Each row is a point. Each copy is the shape, with its points in the same order, stretched, turned, moved and blurred by noise. Some copies are also mirrored. Which?

Shape (7 x 2)
[[-43  53]
 [ 61 -40]
 [ -9 -56]
 [ 12 -35]
 [-21   9]
 [-19  28]
 [ 20 -24]]
Copy 1 (7 x 2)
[[ 12  44]
 [-54 -55]
 [ 18 -56]
 [-11 -42]
 [  4   1]
 [ -2  17]
 [-23 -33]]
Copy 1 is: mirrored
Copy 2 (7 x 2)
[[-50  41]
 [ 82 -42]
 [ 12 -69]
 [ 23 -45]
 [-23   3]
 [-15  20]
 [ 34 -34]]
Copy 2 is: only turned
Copy 3 (7 x 2)
[[ 49 -58]
 [-17  72]
 [-43   0]
 [-22  16]
 [ 13 -23]
 [ 32 -25]
 [ -7  27]]
Copy 3 is: mirrored
Copy 4 (7 x 2)
[[ 22  65]
 [ 20 -67]
 [-32 -27]
 [ -6 -27]
 [  6  19]
 [ 19  35]
 [  6 -28]]
Copy 4 is: only turned

Shape (9 x 4)
[[  2 -75  46  30]
 [  3  24  47  11]
 [ 22  35  44  -5]
 [ 10 -64 -34   0]
 [ -8 -26  -9 -47]
 [-46  23 -29 -66]
 [ 24 -19  17 -11]
 [ 26  31  48  22]
 [ 16  36 -62  -6]]
Copy 1 (9 x 4)
[[-21 -60 -30  27]
 [ 20  13  14  45]
 [ 40  16  24  27]
 [-31 -24 -60 -39]
 [-30  -9   9 -45]
 [-51  42  41 -50]
 [ 10 -14  -8 -11]
 [ 43  15   5  50]
 [ 10  61 -36 -24]]
Copy 1 is: only turned
Copy 2 (9 x 4)
[[-43 -10  85   1]
 [-10 -16 -19  23]
 [ 21 -22 -28  31]
 [  7  35  49 -46]
 [ 28 -14  -5 -60]
 [ 27 -12 -78 -90]
 [ 21  -5  19  -2]
 [  1  -6 -14  49]
 [ 43  59 -56 -25]]
Copy 2 is: mirrored
Copy 3 (9 x 4)
[[ 16  25 -70  27]
 [ 17  42   1 -41]
 [ 30  34   5 -57]
 [  3 -51 -12  55]
 [-26 -41 -14 -21]
 [-49 -38  44 -36]
 [ 17  -6 -15 -12]
 [ 46  46   1 -36]
 [ 25 -49  88  12]]
Copy 3 is: mirrored
Copy 4 (9 x 4)
[[-35 -92  31 -16]
 [ -5   0   0 -51]
 [  8  16  11 -48]
 [-18 -46   6  38]
 [-45  13  18  24]
 [-59  69 -32  21]
 [ -6 -13  27  -5]
 [ 25  -7   5 -56]
 [ 38  39 -46  22]]
Copy 4 is: mirrored

Shape (13 x 8)
[[   8  -22   11   -1   35   13    0    7]
 [  -6  -32   18   12  -88    9  -22  -25]
 [  24   12    5   11   25   -6   -6  -15]
 [ -14  -24   11   18   34  -24  -24  -27]
 [  22  -15  -26    9  -12   -1   58   14]
 [  12   25   16  -33   31   -4    9    6]
 [   6  -18  -27   15   -6    6  -29  -17]
 [  15   70    7  -21   38    0   17  -22]
 [ -25    1    8   21   21    9  -31   -9]
 [  23  -34    9  -47   28   17    4  -17]
 [   3    4   15   16   20  -33  -31   36]
 [-121  -22  -41  -10   21    3    3   10]
 [  16  -26   15   16  -33   21    3   -6]]
Copy 1 (13 x 8)
[[-14 -13   5  15  34  10 -20 -30]
 [ 58  -6  -1 -46 -38  34 -41 -37]
 [  5  -3  -3  26   2  -7   9 -36]
 [-10 -28 -10  21   1 -21 -47 -48]
 [ 27 -34   7 -39  32  -3  35   1]
 [-35  27   2   9  20   2  14 -26]
 [ 13 -32 -15  11 -22  15 -16 -14]
 [-25  33 -32  25  10 -17  53 -42]
 [  3  -4 -30  27   5  -6 -40 -28]
 [-43 -17  11  -1  24  38  -9 -51]
 [  2  12  27  23  -5 -17 -35  -2]
 [-48 -45 -77 -40  31 -32 -69  18]
 [ 42 -12   3 -20  10  27 -18 -33]]
Copy 1 is: mirrored
Copy 2 (13 x 8)
[[-22   4 -14  10  38 -16 -23  14]
 [ 22 -67 -33  20 -69  14  19   3]
 [ 16  15  -6  17  22 -10 -19 -21]
 [ 20 -23   4  41  33  -1 -26  17]
 [ 18  27 -43   0  14   3  43  22]
 [-10  29  18 -39  16  -8 -24  -2]
 [ 13   4 -36  41  -4  11 -20  13]
 [  8  54  30 -38  27  20 -19 -46]
 [-15  -1  11  42  18   4 -21   6]
 [-15  -8 -34 -39  30   7 -46  12]
 [  2   8  23  33  -6 -54 -15  28]
 [-37  19  27  21  22  76   9 107]
 [  0 -27 -37  17 -12  -7  13  -5]]
Copy 2 is: mirrored
Copy 3 (13 x 8)
[[ 24 -21  -4  -8  29  13   0  15]
 [ -6 -51  12  81 -22   0 -21 -63]
 [ 32  24   6 -14  17   6 -28   2]
 [ 27   7  11  21  32  55  -2  -5]
 [ 37  13   5   0 -16 -37  30  -7]
 [  6  10  15 -61   4  10 -11   1]
 [ 24  -9  -3  45 -13  34 -17  11]
 [ 14  56  -8 -74  -7   1 -35  -8]
 [-12   7  -5  23  22  34 -18  -1]
 [ 47 -44  -8 -31   2  33   0  -3]
 [-25   2  59   4  26   8 -13  22]
 [-63  34 -25  28 -11  84  81   4]
 [ 19 -32   2  39   4 -21 -22 -26]]
Copy 3 is: mirrored

Shape (14 x 9)
[[-13  16  31  13 -56 -10  15 -36 -32]
 [  0 -22 -13 -29 -20 -30  -4   5 -16]
 [ 23  -5 -64 -44 -21  11  15 -42  89]
 [  4 -23  10  28  11 -46  36   3  15]
 [ 67  32   7 -15 -21 -27  21  19  10]
 [ 14   2 -10  50 -25  26 -21 -24 -37]
 [-46  -2  23  20 -31 -14  14 -26 -44]
 [ 52  29 -42 -66  48 -46 -28 -90  65]
 [  2 -40  57  22 -46 -40  -1  -6  -1]
 [-12   3  40  24 -16  62  40 -12 -31]
 [ 42   2   8 -40  12  -9 -13 -36  34]
 [  4  60 -52 -34  12 -36 -18 -56  36]
 [ 18  59 -21 -49  22  -1 -48  15  42]
 [ -6  14  61  47 -43 -45 -13  45  13]]
Copy 1 (14 x 9)
[[ 35  -7  15 -20 -48 -27  -5 -21  52]
 [-24 -26   3 -31 -28 -34 -10  14  19]
 [-67  14   4  19  26   2 -30   5  89]
 [  2   2   5 -25 -15 -77  24  35  51]
 [  9  28 -50 -25 -20 -18 -42  30  55]
 [ 64 -36   8   4   7 -23 -15  12  37]
 [ 28 -23  31 -20 -49 -44  29 -18  26]
 [-68  19 -69  36  39 -55 -42 -50  36]
 [ 29  -5  33 -53 -16 -81 -33  13  60]
 [ 55  -7  18 -47   4   7  32 -10  58]
 [-19  13 -32 -19  27 -36 -38 -18  47]
 [-41  23 -37  57 -12 -26 -14 -36  14]
 [-27  54 -36  20  20   3 -41 -10 -27]
 [ 56  47  28 -29 -26 -65 -36  33  19]]
Copy 1 is: only turned
Copy 2 (14 x 9)
[[ -11   45   27  -39   -9   18   23   -6   -5]
 [ -38  -24   28    3  -18   -9    4   -5    7]
 [   3  -40  -84   29  -34   41   -2    9   95]
 [  15   16   -2   51  -14  -40   22   12  -22]
 [  30  -16  -14  -61  -37  -36    2   -2   -2]
 [  16    1   27  -14    6   59    9  -38  -49]
 [ -52   56   35   -2  -10   17   20    1  -29]
 [ -10  -47 -117   16   13  -32  -39  -86  106]
 [  13   30   75   11   -7  -20   42    0   14]
 [ -11   54   10  -37   35   54   36   39  -47]
 [  -2  -22  -30  -15   23  -15   -1  -24   68]
 [ -23   -5  -86   10  -25    4  -63  -52   51]
 [  -3  -40  -26  -32    0   -3  -94  -18   51]
 [  58   51   89   -9  -30  -33  -21   20   -7]]
Copy 2 is: only turned

Shape (17 x 12)
[[ 44 -20  13  12  -5 -22   4   3 -48  17  15   8]
 [ -2  35   4 -23  29 -15 -51  27  40  25  16  25]
 [ 45 -21  -9 -13 -30 -26 -29  38 -17   9   5  41]
 [ 21  -2 -25   5 -24   3   0 -12   7   4  20  22]
 [ 37  -4 -24 -20  32  23 -34  41  13  -4  17   2]
 [-10   8  13 -22  19  45 -40  15  58  13 -56 -15]
 [ 13   7 -18  64  21  -1 -13 -88 -67   8 -32   7]
 [  8 -12  29 -12  36   0 -14  36  42 -39  10  39]
 [-10 -10   5  -5 -24  -5  -2  17 -41  18  14  24]
 [-21  24   4  12   9  31 -74  51  -9 -15  -4   2]
 [-26  23 -36  43  56  53  19 -36 -45   3 -49  -2]
 [-13  23 -44  63  50  15  31 -26 -28  10 -43  28]
 [ 26 -38 -10  53 -29 -28 -13  27  -4   7  43  22]
 [  7   2 -14  -9 -12  -7  -8  19   6 -43  50  24]
 [ -1  50 -20  47  25   1  25  -9 -32 -14 -42 -32]
 [ 23   4 -20   1 -12 -13 -24  18  -6 -19 -21  38]
 [-41 -11 -54  38  37 -19  -1 -27 -60  -7 -40 -29]]
Copy 1 (17 x 12)
[[ 37  38  15  46 -22 -36   6 -45 -18  40 -24  10]
 [-67  26  34   5  24 -36 -27  12  21 -14  -3  34]
 [-20  46   2 -12 -32 -21 -15 -55 -13  40 -50  17]
 [ -1  12 -19   8  -3 -30  27  -7 -26  22 -50  22]
 [-20   7  -9  27 -19 -27 -33 -22  47  31 -28  37]
 [-50 -14  -9 -20  14  31 -18  18  54 -29  18 -28]
 [ 95  50   3 119  60  44  28  -8 -72  22 -32   4]
 [-28 -15  -4 -14 -27 -39 -70 -13  -4 -16 -23  18]
 [ 11  21  15  -4  11 -20   7 -62 -21  20  -6  25]
 [-19  14  -7  14  30  12 -74 -15   5  32  34  41]
 [ 69 -53  11  91  59  69   5  -6  -2  13  -5  35]
 [ 55 -56  42  85  51  54   2  11 -29  29 -53  37]
 [ 24   9  -9   1   7 -63 -30 -24 -40  86 -62   9]
 [ 15  17 -16 -16 -22 -54 -21 -12 -31  31 -21  53]
 [ 70 -28  35  60   5  34  -8  50 -23  39  24  29]
 [  5  26   0   0 -20  17 -22 -28 -29  27 -43  31]
 [121  14  26  49  69  64 -12   9   4  46 -11  17]]
Copy 1 is: only turned
Copy 2 (17 x 12)
[[ 17 -14  -7  20 -16 -14  56 -17 -20  15  -4  -7]
 [  7  32 -41  -8  36  18 -11  25 -14 -17  16 -25]
 [ 22 -10  -1   3  18  13  16 -24  -7  21  44  -6]
 [  0  36 -11  23 -15 -12  24 -18   7  -1  13  -7]
 [  7  15 -26 -16  -3  39   5  -2 -16 -34  10  18]
 [ 14  26  -6 -66   7  19 -38  -1  13   9  -5  20]
 [  4  32  14  22 -13  -7  93   2  54  38 -59 -30]
 [  0   0   1 -10  34  -1  -9  28 -13 -18  20  35]
 [  5 -12  25  10  -6 -17  19 -17 -29  11   1 -27]
 [ 33 -15  31 -33  26  27  -7  11 -14 -36 -25  -9]
 [-17  34  31 -32 -52  17  51  24  48   5 -37 -18]
 [  5  36  15 -19 -49   8  54  41  48  20  13 -21]
 [ 57   3  18  55  -1 -16  14  -4 -25 -18  16   4]
 [-22   6  -4  36  11  -8  18 -13  -1 -42  27   7]
 [ -7 -15 -26 -26 -43  -6  45  26  61  -6  -6 -23]
 [  1 -11  -5  -8  13  22  17  -7  22  19  39  -4]
 [ -6  -3  -4  27 -57  20  30  34  47  13 -40 -20]]
Copy 2 is: mirrored
Copy 3 (17 x 12)
[[ 32 -28  27  -3  -4  33 -23 -10 -17 -44  29  20]
 [ 23   1 -25  46  20  26 -22  50  29   6  26 -29]
 [ 68 -25 -31  13  -7  49 -18  18 -15 -15  16  33]
 [ -9   9 -36   0  -3  15 -13   1 -10  -5  35  25]
 [ 61  19 -35  -6   8   6  12  34 -32  -9  47 -30]
 [ 24  55 -17  13  54  14  46   8   3  73 -13 -58]
 [-50  21  20  18   0 -50  29 -67  -8 -58 -44  15]
 [ 34  17  14 -25  25  38  28  94  18 -12  34   0]
 [ 17  -8 -14 -17  10  31 -55   9  -2 -28 -16  11]
 [ 51   5 -29 -14  33 -51 -18  33  -8   9 -39 -19]
 [-54  50 -18 -41  20 -43  45 -30  -6 -56 -43 -66]
 [-60  13 -33 -21   1 -19  56 -24  29 -81 -12 -50]
 [ 36 -41 -30  -1  -3   1 -12 -18  31 -45  58  58]
 [ 11   4 -20 -35 -18   1 -33  61 -10 -16  33  31]
 [-39  -9  13 -37 -29 -37  27 -35   4 -23 -12 -60]
 [ 27  -1 -30   0 -10  14  10  28  -6  -8 -10  14]
 [-14  37 -18 -22 -31 -50  11 -70  39 -67 -60 -48]]
Copy 3 is: mirrored
Copy 4 (17 x 12)
[[ 19  -5   6  24  19 -48  16  34   3 -26  19  -2]
 [-11  76  70  -5  30  18 -13  29 -12  64  36 -12]
 [-13  16 -18  16  34 -30  20  13 -24  -2  37 -19]
 [  0  16  14 -23   3 -24  12   4   9  -3  18   0]
 [ 32  54  35   4  32  11  28  -7 -19  14  46 -42]
 [ 68  43   2 -20   4  41 -30   0 -29  30   6 -14]
 [ 42 -22  41 -31 -22 -21 -22  48 -14 -95 -16  38]
 [ 23  79   4  -2  33  -4  31  47   4  20   2 -54]
 [ -7 -25   4  -5  32 -16   2  22   9   6  -7  -6]
 [  6  27  38  15  11  36 -10   6 -25  12  10 -61]
 [ 53 -12  50 -21   5  31 -10  10   7 -71 -65  28]
 [  8  19  47  -1  17   0 -15  17  26 -76 -69  45]
 [-29  29   3  25  29 -76  -2  15  36 -28  14 -30]
 [-13  32  18 -12   6   1  41  18  20  19  33 -48]
 [ 16   1  34  43 -35  29  -7   8  33 -44 -12  27]
 [ -5  25  -9   3  10   5  13  13 -21 -17  19 -13]
 [ 17 -35  23 -11  16  46 -31  17  31 -73  -8  28]]
Copy 4 is: mirrored

Shape (17 x 12)
[[-21  -4  35 -52 -35  30  11  -8  47 -46  23 -23]
 [ -7  -3 -21  29  23 -11 -53 -46 -73  -7  -3 -35]
 [-21   2 -16 -32  82  19  53 -41 -15 -35  -7  35]
 [ 40 -18 -40 -13  44 -21 -13 -48 -16  42  -4  50]
 [ 50 -52   5 -43 -58 -49  61  33 -42  30  47  27]
 [-31 -11  32   8  14  54  -5  17  60 -57  50 -15]
 [ 40  18  -8   8  64 -50 -16 -44 -31   2 -59   9]
 [ 24  42 -39   1  40 -17  30 -42 -25   7 -20  57]
 [ 36 -49 -26  -1  49  12  40 -34   1 -33 -31  45]
 [-48 -14  -1 -12 -33  48  -5  53  28 -42 -12 -32]
 [-56 -12  -2  37  -7 -16 -22 -28   2   9 -18  -6]
 [  8 -41  46 -27 -36  41  76  -5  29   0  20 -20]
 [-22  17  -7  13  48  -6 -15  16  21  -2   1 -65]
 [ 22  -6 -55 -26  35  29  32 -44  -2  13 -13   9]
 [ 13  15  33  -3 -18  54   6  22   9 -20   9 -14]
 [-28 -11  -2 -23 -12  14 -27  -6  36 -55   6 -42]
 [-10  -4  -5  18 -51  19  34  10  46 -58  37 -45]]
Copy 1 (17 x 12)
[[ 44  45  38   4 -10  52  27  -9  -9  -9 -66 -58]
 [-35 -26 -18  90   2 -38 -24  20  14  -1   6  -4]
 [  8 -40 -45 -14  21  24  26 -35 -44 -51 -25 -78]
 [-12 -27 -10   9   6 -14 -67 -48 -10 -30  57   8]
 [-37  16  63 -73  31  27 -14  46 -70  30  54   7]
 [  9  17  16  13 -78  64  36 -15  10 -21 -50 -64]
 [ 10 -25 -35  33  36 -31   7 -20  10 -54  52  15]
 [-14 -41  -5 -13  33 -30   7 -58 -16 -41   6   9]
 [ 31 -82 -25 -14  32  53  -9 -17 -16 -45  36 -37]
 [ 33  21  -1 -14 -37  22  16  24  34  33 -55 -40]
 [-36   9  -9  35   7  11 -32   6  64  -5 -13  -8]
 [ 17  23   8 -32  28 121  29  17 -43  10 -25 -26]
 [ -3  38 -35  28 -37  -6  50 -32  21  17  -5 -39]
 [ 25 -35 -29  -3  28  16  -9 -68 -28   3  -1 -30]
 [ 20  16   8   1 -37  36  33  14 -12  -5 -34  10]
 [ 40  22  21  35 -17  17  15 -12  28   5 -43 -65]
 [  8   4  55   5   5  56  71 -24   9  30 -53 -50]]
Copy 1 is: only turned
Copy 2 (17 x 12)
[[ 40  31  41 -60 -49  19 -20 -20 -37  -7   8  28]
 [-26 -38  -5  18 -25   6  -7  46  41 -32 -24 -16]
 [-27   9  60 -23 -44  24  30  19  45 -27  99 -11]
 [-82  -5 -10   0 -24  28  11 -40  53  34  29 -65]
 [-37  38  26 -34 -35 -19  15  18 -17 111   0  -8]
 [ 62  18  40 -34   6  21 -64   7 -49 -30  27  23]
 [-52 -55 -17  -5  -6  43  49 -15  82  -1  19 -63]
 [-61 -26  10   5  -8  16  34 -42  58  17  59  -5]
 [-42 -34  19 -48 -55  34  24  14  15  -7 110 -12]
 [ 63  39  -4 -33   1 -23 -14  33 -63 -56  20  49]
 [ 22  15 -43 -19  17  18 -24  17  38 -10 -24  12]
 [-10  50  51 -87 -13  45 -12  31 -57  17   3  42]
 [ 34  15  -2  25  32  53  -8  27  -1 -29 -27 -19]
 [-64   7  19   3 -34  39  28 -14   7 -21  61  -6]
 [  5  -2  37 -44  19  -3 -12  10 -51 -20   6  29]
 [ 46   5   6 -25 -49  19 -19   2 -32 -34   8   6]
 [ 55   8  20  -6 -21  44 -29  12 -53  11  11  70]]
Copy 2 is: only turned
Copy 3 (17 x 12)
[[-19  13  22 -16  14  85   8 -11 -54  15  10   7]
 [ 70 -19 -66  -9 -40 -18 -36  37  28 -51  18  37]
 [  3 -31 -51  35 -51  45  42  28 -34 -70  54 -19]
 [ 34  -1  -6  10 -37 -60  11  45 -13 -88  12 -16]
 [-35 -66  44   4 -15 -49  60  -5 -27  22 -14  67]
 [-17  14  20   3   3  82   0 -22 -33  16  55   3]
 [ 19  -4 -74  16 -55 -29 -34  64  27 -54   2 -35]
 [ 12 -10 -42  11 -48 -34  42  73  -7 -62  35 -13]
 [ -6   1 -23  58 -52  -8  15  20 -61 -65  32   9]
 [-21  15 -48  16  43  50  14 -57 -45  25  39   1]
 [  4  32 -65 -11 -18  19   3 -15  26 -22  -2   5]
 [-16 -19  66  17  21  72  50  -2 -23  21 -21  35]
 [ 41  -4 -39  -2   1  27 -26   2  35  16  39 -52]
 [ 51   7  -8  28 -10 -20  40  32 -37 -55  21  -9]
 [-25 -13   8   2  48  39   7  20 -25  12  44  20]
 [ 22  29 -31  -6   9  58 -37 -26 -53   8  19 -12]
 [ 12  29  26  -5  -9  38  25 -29 -35  72  29  26]]
Copy 3 is: mirrored
Copy 4 (17 x 12)
[[-24   5  28  74  25 -44 -34 -11 -18  31 -12 -74]
 [ 53 -49 -51  -2   2  16  -2 -25 -42 -34  11  34]
 [-31  38  52 -19  11  -7 -44 -42 -82 -12  37   1]
 [  7  53  17 -52 -15   4  -6  -4  13 -48  50  19]
 [-55  21 -13  23 -61  79 -28  13  12   9  70 -16]
 [-36  -3  33  94  56 -81 -50  30 -23  33  12 -46]
 [ 47  -7   6 -50  -7  16  -4  21 -56 -68   3  -3]
 [-30  34   1 -63 -23   3 -19  -9 -55 -79  17  15]
 [-25  29  94  -3  -5 -14 -69 -10 -20 -42  34   1]
 [-45 -45  18  61  24 -44 -32  13 -21  51 -40 -12]
 [  8 -17  -2  24  47  10  41   8 -20 -13 -22  32]
 [-31  45  36  90  -2  12 -54   6 -15  32  -7 -28]
 [ 16 -18 -26  14  62  -8 -18  35 -40  25 -15   1]
 [-19  53  27 -34  -3  -5 -60 -39 -10 -27  12  18]
 [-22  -7 -11  60 -19 -44 -49  32 -40   7 -21 -28]
 [ -4 -32  22  48  50 -47 -32 -12  -9  21 -13 -49]
 [-56 -24   7  80  46 -25 -65   6  -7  -1 -20 -38]]
Copy 4 is: only turned
